Every row gives one point. A path goes straight from each point to the next, and from the last back to the first. The post is the endless flat space through its rows: a point in 2 columns, a line in 3, a plane in 4, and so on, so that a path can go around it. Count how often the path circles the post. Going back the other way cancels.

Post (1 x 2)
[[0.08 0.08]]
Path (21 x 2)
[[ 0.30  0.06]
 [ 0.17 -0.23]
 [-0.02 -0.55]
 [-0.35  0.24]
 [ 0.00  0.24]
 [ 0.19  0.56]
 [ 0.55  0.06]
 [ 0.23 -0.43]
 [ 0.15 -0.58]
 [-0.08 -0.08]
 [-0.33  0.34]
 [ 0.02  0.26]
 [ 0.05  0.55]
 [ 0.30  0.52]
 [ 0.45  0.00]
 [ 0.09 -0.11]
 [-0.10 -0.39]
 [-0.19  0.15]
 [ 0.00  0.40]
 [ 0.38  0.40]
 [ 0.47  0.49]]
Times around: 3

Post (8 x 9)
[[-0.02 -0.12 -0.30  0.58  0.19  0.13  0.11 -0.17 -0.15]
 [-0.22  0.02  0.17 -0.64 -0.47  0.29  0.40 -0.34  0.10]
 [ 0.16  0.55  0.52 -0.12  0.04  0.49  0.11  0.62 -0.26]
 [ 0.67  0.38 -0.67  0.23 -0.45  0.52 -0.41  0.00 -0.16]
 [-0.35  0.44 -0.09 -0.05  0.36 -0.15  0.10  0.20  0.56]
 [-0.20  0.03  0.38 -0.04  0.05  0.49  0.05 -0.54 -0.07]
 [ 0.34  0.10 -0.39 -0.20  0.08  0.54  0.17  0.05 -0.20]
 [-0.70 -0.18 -0.01  0.15  0.35  0.26 -0.08 -0.24 -0.06]]
Path (24 x 9)
[[ 0.32  0.06 -0.42 -0.50  0.14  0.28  0.17 -0.12  0.32]
 [-0.01 -0.05 -0.18 -0.10  0.18  0.45 -0.24 -0.41 -0.06]
 [-0.22  0.10  0.50 -0.43 -0.60  0.23  0.17 -0.12  0.09]
 [ 0.21  0.34 -0.33 -0.17 -0.25  0.77  0.17  0.12  0.32]
 [-0.34  0.51  0.27 -0.09  0.12  0.54  0.34  0.21 -0.11]
 [ 0.08  0.33 -0.17 -0.35 -0.50  0.17  0.15  0.00 -0.04]
 [ 0.59  0.21 -0.10 -0.12  0.15  0.67 -0.03 -0.28 -0.28]
 [ 0.12  0.14  0.40 -0.38 -0.02  0.22 -0.04 -0.17  0.27]
 [-0.05  0.11  0.14  0.24  0.39  0.80  0.02  0.55  0.05]
 [-0.26  0.02 -0.02 -0.04  0.02  0.35  0.58  0.37 -0.20]
 [-0.01  0.27 -0.68  0.19  0.29  0.31 -0.27 -0.37  0.18]
 [ 0.23  0.20 -0.05 -0.33 -0.31  0.28  0.01 -0.28 -0.34]
 [-0.19  0.12  0.11 -0.16 -0.16 -0.17 -0.19 -0.27  0.39]
 [-0.09  0.35  0.32 -0.32 -0.10  0.59 -0.13  0.11  0.13]
 [-0.30  0.33  0.25  0.10 -0.32  0.41  0.17 -0.28  0.51]
 [ 0.24  0.70 -0.07 -0.47 -0.20  0.66  0.58  0.22  0.01]
 [-0.43  0.30  0.09  0.12  0.03  0.15 -0.37 -0.50 -0.05]
 [ 0.16  0.53  0.32 -0.29  0.01  0.53 -0.38 -0.22  0.07]
 [-0.06  0.36  0.35  0.05  0.44  0.17 -0.05  0.26  0.37]
 [-0.10 -0.11  0.02 -0.10  0.06  0.04 -0.10 -0.45 -0.05]
 [-0.40  0.01  0.18  0.18  0.79  0.36  0.02 -0.08 -0.26]
 [-0.62  0.86  0.21 -0.35 -0.33  0.14 -0.23  0.02  0.11]
 [ 0.00 -0.17 -0.33  0.52 -0.21  0.30  0.26 -0.13 -0.17]
 [ 0.29 -0.29 -0.05  0.21 -0.41  0.74  0.05 -0.23 -0.37]]
Times around: 2

Post (17 x 18)
[[-0.28  0.12 -0.51 -0.01 -0.33  0.07  0.35  0.48  0.09 -0.16 -0.24  0.09
  -0.05  0.04 -0.22 -0.18 -0.08  0.11]
 [-0.07 -0.07  0.02  0.07  0.26 -0.35 -0.03 -0.28 -0.18  0.28  0.25 -0.08
  -0.29 -0.10 -0.39  0.02  0.47 -0.37]
 [-0.08  0.00 -0.48 -0.30 -0.23  0.02  0.18  0.54  0.01 -0.92  0.07  0.34
  -0.45  0.12  0.25  0.38  0.15  0.41]
 [ 0.27  0.20  0.32  0.37  0.10 -0.07  0.08 -1.13 -0.12  0.37  0.09  0.14
  -0.09  0.00 -0.26 -0.14  0.19 -0.20]
 [-0.31 -0.04 -0.36  0.38 -0.28  0.29 -0.07  0.18  0.26 -0.34  0.32 -0.38
   0.20  0.07 -0.34  0.10 -0.06  0.15]
 [ 0.06 -0.27  0.61  0.35 -0.12 -0.04 -0.08 -0.83  0.03  0.34  0.08  0.07
  -0.54 -0.41 -0.62  0.11  0.03 -0.62]
 [-0.06 -0.42  0.28  0.15 -0.16  0.35  0.16  0.25 -0.36 -0.11  0.03 -0.15
   0.08 -0.20 -0.13  0.07  0.23  0.14]
 [ 0.40 -0.09  0.33  0.39  0.18 -0.41  0.50 -0.74  0.09  0.14  0.07 -0.24
  -0.57 -0.25 -0.64 -0.13 -0.01 -0.08]
 [ 0.13 -0.22  0.42  0.35 -0.17 -0.02  0.16 -0.75 -0.40  0.69  0.12 -0.36
  -0.69  0.34 -0.13  0.05 -0.21 -0.55]
 [-0.09  0.40  0.04 -0.15 -0.36  0.28  0.34  0.45  0.41 -0.21 -0.01 -0.72
   0.15 -0.28  0.06  0.06  0.00  0.09]
 [-0.30  0.11 -0.25  0.12 -0.25 -0.45 -0.20  0.81 -0.01 -0.58  0.20  0.25
  -0.45  0.10  0.45 -0.34 -0.02  0.20]
 [ 0.01  0.19  0.16  0.15  0.07  0.25  0.19  0.52 -0.04 -0.42  0.29  0.13
  -0.50  0.07 -0.29 -0.07 -0.01 -0.33]
 [-0.67  0.09 -0.01  0.03  0.00  0.04  0.14  0.22 -0.23 -0.40 -0.08 -0.48
   0.11  0.04 -0.03 -0.10 -0.28 -0.11]
 [-0.33  0.11  0.01 -0.15  0.37  0.15 -0.56  0.61  0.25  0.00  0.02  0.37
   0.02  0.21  0.17  0.27 -0.13  0.43]
 [-0.34  0.33 -0.38  0.09  0.18 -0.44  0.13  0.41  0.01 -0.19  0.55  0.62
  -0.32 -0.30  0.44  0.14 -0.28  0.21]
 [ 0.19 -0.14 -0.42 -0.16 -0.27  0.31 -0.06  0.20 -0.17 -0.41  0.09 -0.25
  -0.38 -0.24 -0.03 -0.28 -0.26  0.10]
 [-0.62 -0.05 -0.37 -0.21  0.10  0.03  0.26  0.57  0.31 -0.38  0.34  0.29
  -0.50 -0.08  0.57 -0.24  0.16  0.42]]
Path (21 x 18)
[[-0.34  0.00 -0.38  0.03 -0.12 -0.08 -0.32 -0.14 -0.05  0.01  0.11  0.80
  -0.27  0.06 -0.28 -0.45 -0.06  0.24]
 [-0.15 -0.09  0.19 -0.11 -0.10 -0.08 -0.02 -0.23  0.52 -0.12  0.32 -0.16
  -0.15 -0.19 -0.47  0.45 -0.11 -0.24]
 [-0.38 -1.05  0.47  0.29 -0.41 -0.11  0.22  0.11 -0.39  0.42  0.02 -0.02
  -0.36 -0.25  0.18 -0.06  0.17 -0.54]
 [-0.64 -0.53 -0.35 -0.01  0.24  0.06 -0.61 -0.16  0.25 -0.05  0.12  0.87
   0.11  0.18 -0.30 -0.15  0.55  0.38]
 [ 0.06  0.37 -0.01 -0.11 -0.12  0.08  0.25  0.44  0.11  0.11  0.14  0.35
  -0.05 -0.20 -0.48  0.15  0.00  0.28]
 [-0.29  0.32 -0.14 -0.12 -0.23 -0.16  0.45  0.16 -0.33 -0.33 -0.18 -0.71
  -0.06  0.20  0.58 -0.98 -0.89 -0.10]
 [-0.19 -0.14  0.01 -0.16  0.19 -0.43 -0.04  0.05  0.36 -0.38  0.39  0.10
  -0.09 -0.55  0.16  0.24  0.02  0.08]
 [-0.03 -0.43 -0.13 -0.51 -0.15 -0.04 -0.05 -0.08 -0.60 -0.60  0.23 -0.16
  -0.54  0.13  0.05 -0.18 -0.18  0.07]
 [ 0.21 -0.04 -0.17 -0.07 -0.14 -0.17  0.09  0.24 -0.71 -0.45 -0.10  0.17
  -0.27  0.08  0.13  0.32 -0.34 -0.16]
 [-0.25  0.16  0.06  0.25  0.49 -0.09  0.03  0.16  0.51 -0.18 -0.27 -0.22
  -0.20 -0.08 -0.07  0.17 -0.16  0.42]
 [-0.27  0.21 -0.11  0.20 -0.30 -0.22  0.18 -0.03  0.15  0.16 -0.15  0.39
  -0.68 -0.27 -0.22 -0.18 -0.25 -0.18]
 [-0.04 -0.09 -0.40 -0.34 -0.47  0.31 -0.14  0.21  0.08 -0.14  0.25  0.14
  -0.47 -0.21  0.26 -0.07  0.35  0.21]
 [ 0.05 -0.15  0.79  0.21  0.04  0.16  0.08 -0.03  0.03 -0.13  0.28  0.14
  -0.65 -0.93 -0.54 -0.04  0.30  0.00]
 [-0.38  0.30 -0.06  0.50  0.02 -0.04 -0.42  0.13  0.19 -0.23  0.23 -0.68
   0.17  0.14 -0.45  0.12  0.22 -0.55]
 [-0.05 -0.39  0.06  0.21 -0.35  0.57  0.18 -0.11 -0.15  0.07 -0.14 -0.30
  -0.56 -0.02  0.32 -0.22  0.02 -0.32]
 [-0.34 -0.12  0.07 -0.16  0.44  0.18 -0.16 -0.09  0.14  0.26 -0.06  0.68
  -0.36 -0.31 -0.46  0.26  0.52 -0.17]
 [ 0.17  0.36  0.07  0.17 -0.37 -0.33  0.14  0.04  0.51 -0.48  0.36 -0.19
  -0.95 -0.27 -0.40 -0.17  0.08 -0.40]
 [-0.53  0.14 -0.20 -0.53 -0.36 -0.22  0.14 -0.30  0.07 -0.42  0.22 -0.07
  -0.39  0.34  0.61  0.03  0.22  0.13]
 [-0.43  0.25 -0.11 -0.35  0.04 -0.17 -0.34  0.27 -0.34  0.02 -0.32 -0.03
   0.02  0.40  0.24 -0.03  0.05 -0.44]
 [-0.59 -0.43  0.42 -0.02  0.42  0.50 -0.28  0.52 -0.91 -0.27 -0.03 -0.04
  -0.11  0.01  0.67  0.10 -0.02  0.04]
 [-0.37  0.21 -0.19 -0.11 -0.20 -0.53  0.67  0.54  0.17  0.19 -0.08 -0.55
  -0.42 -0.31  0.00 -0.10  0.21 -0.01]]
Times around: 2
